Each row of a before or after table is a point. The points were changed in one or more steps. Then noise was added and the rows were shuffled. The steps act on how far a point lies along the listed directions, d1 being the first. Name the steps. A step turns or swaps two directions, mirrors them in a line or flattens them onto one, adds a multiple of one to another, or multiplies one. Angles are multiples of 10 degrees, from the lower direction toward the higher: turns from -170 to 170, lines from 10 to 170 but not 90. Use the fewest steps. Two steps may share a direction if one is a turn and the other turns, adds or multiplies; they go together, in the order done. Otherwise the lowest direction goes first.

Directions:
(1): [47 -5]
(2): [ -5 -47]
Before, 14 rows:
[[  7 -37]
 [  5  32]
 [-27  -6]
 [  4 -38]
 [-12   1]
 [ 60  17]
 [-15  -1]
 [-18  48]
 [  8 -44]
 [  0  26]
 [ 16  24]
 [ 17  21]
 [  3   9]
 [-12  -3]]
After (14 x 2):
[[-37  23]
 [ 37  50]
 [  9   1]
 [-33  18]
 [ 26   7]
 [ 31  -7]
 [ 38 -34]
 [ 29   6]
 [ 24 -11]
 [ -4 -12]
 [ -6 -14]
 [-31  19]
 [ -7 -10]
 [-16 -22]]
Steps: mirror d1 and d2 in the line at 140 degrees

Directions:
(1): [-31  51 -55 -11  -7  -5]
(2): [ -2  36  33  -3 -31  58]
Before, 8 rows:
[[  2   2  39  -6 -12  29]
 [ 15 -10   2  -8  10   3]
 [ -5  38   5   3 -21  30]
 [ -6  -4   4 -12   1  -5]
 [  5  -2  10   6  -8  14]
 [-24   5 -20  -3   6 -25]
 [ 24 -60  13   8  23 -27]
 [ 24 -27  25  11  10  15]]
After:
[[-24  15  -5  -3  -5  -4]
 [  1 -13  15  -6   4  -4]
 [ 24 -31  19  11  15   6]
 [ -7  25 -17   3  -6   0]
 [  4  -7   1   6  -2   3]
 [ -6  -3   6 -12   0  -3]
 [ 25 -48  33   7   9   1]
 [ 15  -9   3  -8   8   6]]
Steps: flatten d1 and d2 onto the line at 10 degrees

Directions:
(1): [ 11   1 -60 -13  -6 -42 -29  -7 -39 -27 -17]
(2): [  0  21 -12  -5 -39  58  12 -28  -2 -23 -46]
Before:
[[ -6  -3   7  12   2 -22   3 -16   0  11  18]
 [  5   4 -39 -13 -21  -4 -14 -25 -11 -25 -32]
 [ -7   1  17  -2  10   1  -8 -20   9  13  -2]
 [  2  -9  47   6  10  -5  22  25  26  21  23]
 [-15  11  37  -1   3  28  25  13  24   9  10]
 [ 20   0  10   4  21 -11 -13   6   3   1  16]
 [ -5  25 -33  -5 -37  40   8 -22 -14 -35 -41]
 [ 12  22  -6  -9 -27  60  10 -19  -8 -12 -42]]
After (8 x 11):
[[ -8   3  16  13 -10   5  13 -24   7   9   7]
 [ -4   5   4  -5  -1   8 -12 -26   1   4 -14]
 [ -6  24 -18 -14 -23  28   9  -8 -10 -26 -27]
 [ 23   1 -50 -18   7 -35 -29   2 -42 -17 -12]
 [  3 -18 -11  -3  21 -55 -19   6   1   7  21]
 [  7  12  12  -3 -34  42  26  -6   9 -13 -30]
 [ 18   7  21   5   9  21  -2  -1  14   1   4]
 [  0  -3 -49  -4  11 -60 -24  11 -30 -19  13]]
Steps: turn d1 and d2 by -100 degrees

Directions:
(1): [ -2  60 -38  -6  28   1  32   2  24 -12 -25  15   4   4  -2 -12  31 -46]
(2): [ 10 -19  -6   0 -14   2  29 -40 -55  20   3  51   9  12  24  14  -7 -38]
(3): [ 21  16  14 -53 -51  18  24 -31  19 -14 -19 -13  -5  15  -8  36  16  22]
(4): [-34 -20  -7  28 -31  19 -38   2   1 -11 -15  -9   1  59 -16   7  35 -32]
Before, 9 rows:
[[  9 -28  -5  15  10 -19  13 -27 -58  35  33  46   9  -2  35  -2  -9 -47]
 [-14  18 -19  -4 -14   8   5   0  15 -16 -11 -11   4  26 -10  -6  33 -24]
 [  1  -5   0  12  -9   9 -15  20   2  -3  -5 -14  -3  13 -19   7  17  -6]
 [  6   0  27  -6 -32   9 -23   1   5 -13  10 -28   2   7  -8  21  -6  44]
 [ 13  11   2   4   8   5  -8  20  22 -11 -17 -15  -2  -3  -9  -4  10  -2]
 [-18   1   1  -3 -11  -2 -13  -1  19 -14  -3   8   7  36 -13   5  31 -16]
 [ 26 -15  -1 -20 -37  13  30 -46 -21   8  13  17  10 -11  16  24 -11   8]
 [-31  -3   3  19  -3   1 -34  12  24  -8  -2 -19  -2  28 -13   6   5  -6]
 [ 21 -14  13 -29 -33  10  20 -38 -37  16  10  24  15  10  21  31 -12  -5]]
After:
[[-20 -48  24  11 -23  -6 -35  -4 -11   0  19  10   7  34  -7   9   6   5]
 [ 10  -5  -2  23  18  -1  -9  17  -4   2  -8   6   3  -3   3 -10   0 -20]
 [ 24   7  11 -44 -38  13  24 -35 -10   7   1   8  12  11  12  35   0   5]
 [-31 -55  26  36 -14  -4 -56   8 -10   8  22 -16  -2  23  -5   9 -23  13]
 [ 24  30  16 -60 -35   4  11 -16  49 -14  -2 -41  -8   3 -10  29  30  28]
 [ 26  10 -13 -28 -31  16  41 -46  -5   0   2  15  11 -10  10  22   2  -1]
 [ -1 -30  17  31 -10  -2 -24  -5 -48  12  28  14  12   4  15   7 -27   7]
 [  0 -40  12  25 -16   5 -29  17 -22   8  11 -10  -2  10 -12   9  -2   6]
 [-15 -27  -3  13 -21   1 -13  -5 -18  -1   9  -3   6  23   0  -4   8 -13]]
Steps: add -1.5 times d4 to d1; swap d2 and d3

Directions:
(1): [ -1  30  25  32   2  -2   5   8 -21  -5  32   4  28   8  13  17  -2 -34
  11 -14  -9  46  10   3]
(2): [ -5  -6   8 -21  30  -8 -15   6 -35 -12  -9  22  -3  60 -18  -9   7 -28
 -15   1   7 -13 -12  13]
(3): [  9  43 -13 -19   1 -54  22 -15  19  11 -12  15   8   4   8  20 -30 -16
   8   2  13 -18  -5  -4]
(4): [  8  -4   2  -8  16  -1 -10 -40 -13 -26  30 -20 -10 -23  18  15   9 -30
  -2  18 -32 -37   6   3]
(5): [  1 -11  32  34 -23 -28 -21   5   7   2 -14  37 -14 -21  10 -24  -1 -21
 -34  -9  -2 -19  17  -6]
Before (9 x 24):
[[  7  15 -27 -28 -13 -31  26  -1  47  28 -34   2   1  -2 -11   7 -20  40
   -8   2  15 -16  -8   2]
 [ -5 -32 -12 -17   3   3  -5   0  13   2 -22   7 -28 -18 -19 -29   6  24
  -27  16   5 -41  -3  -3]
 [  8  12   0  23 -19 -24   6  -5  18   5   6   5   2 -33  11   2 -11 -10
    8 -10  -2   3  12 -10]
 [  7  -8  13  22 -19   1  -4   8   3  -5  -2   8  -2 -22   5 -10  -3   6
   -8 -15   0   8   2  -7]
 [ -6 -15   5  18 -23   1   2  10   6  12   6  -3  -9 -35   0  -5   4  14
   -7 -13  -2  13  19  -4]
 [  4  -4   5   9  -4  23   3  -5  -1  -9  10 -20  -1 -18   2   7  11  14
    5  12 -18   1  15 -13]
 [ -3  -5   5 -16  26  -7 -17   4 -30  -9  -9  14   3  60 -20 -11   6 -14
   -7  -4  11  -6 -17   3]
 [  5 -15 -25 -22  -8   2   9 -11  26  10 -14 -17 -10 -30  -9   4   0  47
   -3  10  17 -29  -1  -4]
 [-13  -2  -4   2  -2  -5   0  -6   9   2  -4 -15  -6 -11   6  12   2   4
   14 -10  -3   2  -8  -6]]
After, 9 rows:
[[  7   3 -18   9 -24  -1   8 -11  37  14  -3 -22   0 -46  10   5  -8  39
   15  -1   0  -4   1 -20]
 [ -5  -1  -2 -21  20  -4   1  -7 -32 -10  21  -7  -3  21  -9  12   8 -20
   -1  -3  -7   0   3  10]
 [  7   0   0  -8  14  11   0  -8 -22 -22  15 -11   5  10   0   8   3  -9
    6  -3  -7   2 -11   5]
 [ -6 -14 -16 -32   7   6   7  25   8  19 -33   7   2  52 -36 -12   4  38
  -18  -3  21   8 -16  15]
 [  5  11  20   3   8 -15  -4  -9 -15 -11  -1  12  -2  11  -1   3   3 -23
  -12  11 -10 -18  12  -7]
 [-16  -4   6   1   6 -13  -8   3  -3  -1  -9   2  -6  13  -2   4   3 -11
    3 -14   2   0 -10  -1]
 [ -5 -26 -19 -34  20   7  -2 -11   1  -5 -12  -5 -25  -4 -21 -18   6  16
  -17  24   0 -46  -9   3]
 [ -1 -18  -6 -30  17 -14  -8   3 -11  -2 -24  18  -9  33 -26 -10   5  10
  -25   3  27 -33 -10  10]
 [ -4 -11   4  10  11  16  -9  13 -26 -11  13   0   6  28 -12  -7  13 -15
    7 -11  -1  24  -2   7]]
Steps: mirror d1 and d2 in the line at 170 degrees; turn d4 and d5 by 120 degrees; turn d3 and d4 by -120 degrees

Directions:
(1): [-12   5 -14  -5  25   4   0 -32 -10   0 -34  18   8 -14  20  10  21  -1
 -15   9 -25 -19  44  20   1   5   3  10 -10   2 -10 -37  23 -22  29  -9
 -13 -44 -20 -19  28  44 -23 -31  47   2 -18  25   0 -10  -2 -21  33 -24
  15  19 -14   3 -31   3 -19  11  17 -11]
(2): [-16   9 -10  -2 -13  52 -32   7 -42 -36 -18  -1 -38 -28  39  28  -6 -10
   7  -2 -15  21  17 -12  -2 -16  17 -10   4  -1  28  -9   2  35  -4  -1
  28   3  43 -20  22  -8 -12  14   7  36  -1 -37   7  12 -17 -31 -26 -28
  15 -19  -7  -2  20  17  -1  -2   6  -1]
(3): [-25  -4   3  -2 -21 -15  -6   3  -3   1 -33 -10  20   1 -17   6 -19 -16
   6  14  11  15  -4  12 -54  -6  28  -3  30 -12 -16 -17  15   6  18  -3
  60  10 -43 -17 -35  34  27 -33  -6  -1 -29 -11  11  14 -21  -3 -42  25
  -7  12  -2  38  -4  17   7  20  -6   2]
(4): [  1  -1   6 -21 -27  32   4  22   9  10   0  40  11 -34   1  -1  -8   6
 -33  10 -17 -19  -4   1  31  -5  24   8  14  -2 -19 -18  14  31 -10 -25
  12  -6  20 -12  28 -20   4 -18 -42 -49 -16  -4  15  29  11  25   8   3
   3  47  12  22   0 -44  11 -16  10 -36]
(5): [ 17  -1 -32  -8  -5   7  15  19 -20  48  16 -28 -48 -17  13  -8 -11 -19
 -13  -8  10  15  -4  24 -32 -17  13  11  -8  21  40  -3 -40   1  -4  -4
 -12 -12 -18 -31 -11  19 -24 -18 -41   2  25  26  42   8  30  20  15 -13
   8  -8  -5  28 -17  -4 -26   9  -2  15]
(6): [ -2 -18 -38   9 -11   0 -14  -9  17 -17 -20  37  -7  -8  11 -18 -12  30
  44   1  18  -7 -15   6 -30   1 -19  19  10   7  44 -24   6  27 -47  -9
 -24   4 -26  -2  28 -12  17  -6  18  -8 -15  41 -13   7  22  27 -23   4
 -22 -18 -11  -6  -1  31  23  -6  39 -19]
Before (8 x 64):
[[  7   5   7  -8  24  26  -8  -7   8 -13   4  13  -3 -20  -3   4  10   2
  -18   2 -16 -10  11  -1  33   3   8  -5  -7 -10  -4  -2   6   0   6  -4
   -6 -16  32   3  17  -6 -11   5   8   2   3  -2   5  -6   4   0  12 -15
   10  13  -2 -13   1 -22  -8  -5  -1 -17]
 [  1  13 -11  -1   5   7   3 -10 -15  11   0   4 -21 -19   0  -3   9  -8
  -17   0 -11 -14  23   7   8  -9  -1   7 -10  13   2 -25   3  -1  11  -3
  -11 -23  -5 -20  27   3 -22 -20   3  -4  11  14  11 -19   6   4  19 -21
   19   9  -3   4 -18  -2 -11   4   7  -4]
 [ 19  -9  15 -11   3  -7  17  -5  39  14  27  21  26  16  -9 -23   3  33
   -6  -6   5 -26 -22  -7  38  22 -32  11  -5  -6 -11  11  -2   5 -32  -6
  -45  -1   7  32  18 -40  10  10 -17 -41   3  16 -13  -3  18  34  27  23
  -16  10  12 -18  19 -20  15 -14  10 -23]
 [ -6  -2 -16  -4   3  10   0 -10  -2  -8  -7   5   6   4  18  -6  10  15
   12   4 -11 -15  -1   0   0   2  -4  -2   0   6  11  -9  10  -1   6  -1
  -15 -12  -4 -11  17   2  -2  -5  22   2  -3  15 -15  -6  -3  -7  11 -17
    1  -2  -9 -18   1  17   0   1   9 -11]
 [  9  -4  -5  -9 -14  25   5  17   6   5  15  24 -13 -23   9 -17  -6   4
   -3   3  -1  -3 -12   8  26   7  -3   6   3   9  22  -4  -1  21 -28 -14
  -21  12  13  -5  32 -30   1   9 -40 -21  16   9  12   7  20  25   2   0
   -6  12   4  -2   8 -31   3 -24   4 -11]
 [ -1  -2  18   0  21 -26  26 -14   5  26  -3 -10   8  24 -24  10  14 -16
  -17  -2   0  -7   7   5   3  15  -6   3  -1  -4 -29   2   6 -30  21   3
    0  -5 -14   7 -16  26  -6   1   5  -4  -4   3  -7 -11 -16 -14  17   4
    2  12   2   0 -12 -12 -19   6  -8   1]
 [ -7  -6  35   8   6 -50  16 -18  20   6  -9  -6  60  33 -34 -16   3   1
   -1  16   3 -24   6  -5  -8  11  -5  -1   1 -15 -45   5  22 -43  27  10
   12  -5 -27  21 -22  23  17  -8  16 -18 -24  -1 -14  -8 -21  -7   7  23
  -12  23   6   6 -15  -8   8  10 -17  -5]
 [ 17  18  12  -1  -5  -9  23  23  -5  30  30 -30  -2  13 -11  -6  -2   3
  -10  -9  11   3 -12   1  18  -1   9  -3  -8  11   6  36 -21  -8  -1   5
    0   7   9   7 -14  -4 -10  19 -31   6  25  -4   9  -8  -8  10  13   9
    9  -4   6   3   6 -17 -15   5 -13  16]]
After (8 x 64):
[[ 12   3  17  -3  -6  12   7  21   1   3  33  -9 -12  -1  -3 -11  -4  -7
   -4  -4   4  11 -18  -4  32   9  -7  -8  -2   4   9  25 -11   5 -14   2
  -11  28  26   9   4 -34   1  30 -43  -1  32 -18   7  -4   5   9  -2   5
   -3  -2   9 -12  20 -30  -2 -21 -21  12]
 [  8   7 -15  11   5 -16   9  -4   5   5   2  -1   3  15   2 -14   1  27
   26  -6  17  -8  -6   6  -1   7 -12   9  -7  13  31  12  -4  -4 -21   3
  -25  -1 -15  10  13   2  -2  14  18  13   8  29 -14 -16  -2  12   4   5
   -4 -20  -8 -13  -1  17  -2   6  18   4]
 [ 19   1  14 -12  24 -13  27 -14  18  34  26 -10  14  19  -3 -14  15  11
  -25  -8  -3 -18   2   6  28  19 -24   7 -19  -2 -16  11 -12 -25   3   2
  -45 -21  -4  17   1  -3 -14  -2  -7 -21  14  17   2 -16  13  12  50   8
    1   8   6 -10   1 -19 -15   1  -5  -3]
 [ 12  -2  -5  -6   8  27  -9   7  14  -9  12  16 -15 -23  -5  -6  -5   9
   -3  -2   0  -4 -11  -2  18  -1   6   0   0  -5  19   1  -6  19 -19  -6
   -8  -1  28   3  15 -23   0   9 -13  -5   7   6  10   3  17  22  -5  -6
   -1   3  -1  -8   8 -17   2  -9   5 -19]
 [ -2   4  -1 -13  -2  17   8   4  -8   6   5  -7   6  -1  13  -1   8   2
  -13   5 -18 -13  -1  -1  15  -2  10  -8   1   4  -6   0   5  -2  20  -3
   -1 -11  11 -15   7   1  -8  -6  -4  -6   2  -3  -1   0  -6  -8  19 -17
   10  13  -1  -7   3  -6  -8  -1  -6  -8]
 [  2  10  -1  -4  -8  14   0   1  -4   2   6  19 -11 -21  -6  -6   4   1
  -17   1  -9 -18   9  -3  23  -8   0   6  -2   9  -5 -21   9  15  -3  -8
   -5 -10  10 -10  33 -21  -9 -12 -11 -19   6   4   5  -9   6  15   8 -11
   12  17   4   1  -6 -12   4  -7   8 -15]
 [ -6 -14 -15  -1  17 -17  18 -28  14  18 -31  31   7   5  -7   0  11   5
    0   4  -1 -23  13  19 -12  16 -12  23   4   3  -4 -34  21 -13  -3 -13
  -20 -23 -37  -6  20  32  -3 -21  26 -19 -25  43 -11  -3   3   4  17  -2
   -7  17  -9   4 -26   2  -9   4  29 -24]
 [-11 -12  -4   3  10 -40  14 -33  15  16 -38  21  47   7 -12 -22   5   8
    2  22  -3 -38  26  22 -33   8  -2  20   1  -4 -18 -37  28 -38  21  -7
   -8 -37 -60  -7   9  52   3 -44  35 -27 -39  46  -2  -2   1   5  21   7
  -10  32  -9  21 -43   3   0  16  14 -22]]
Steps: turn d1 and d4 by 50 degrees; add -1 times d2 to d1; flatten d3 and d5 onto the line at 170 degrees; multiply d6 by -1
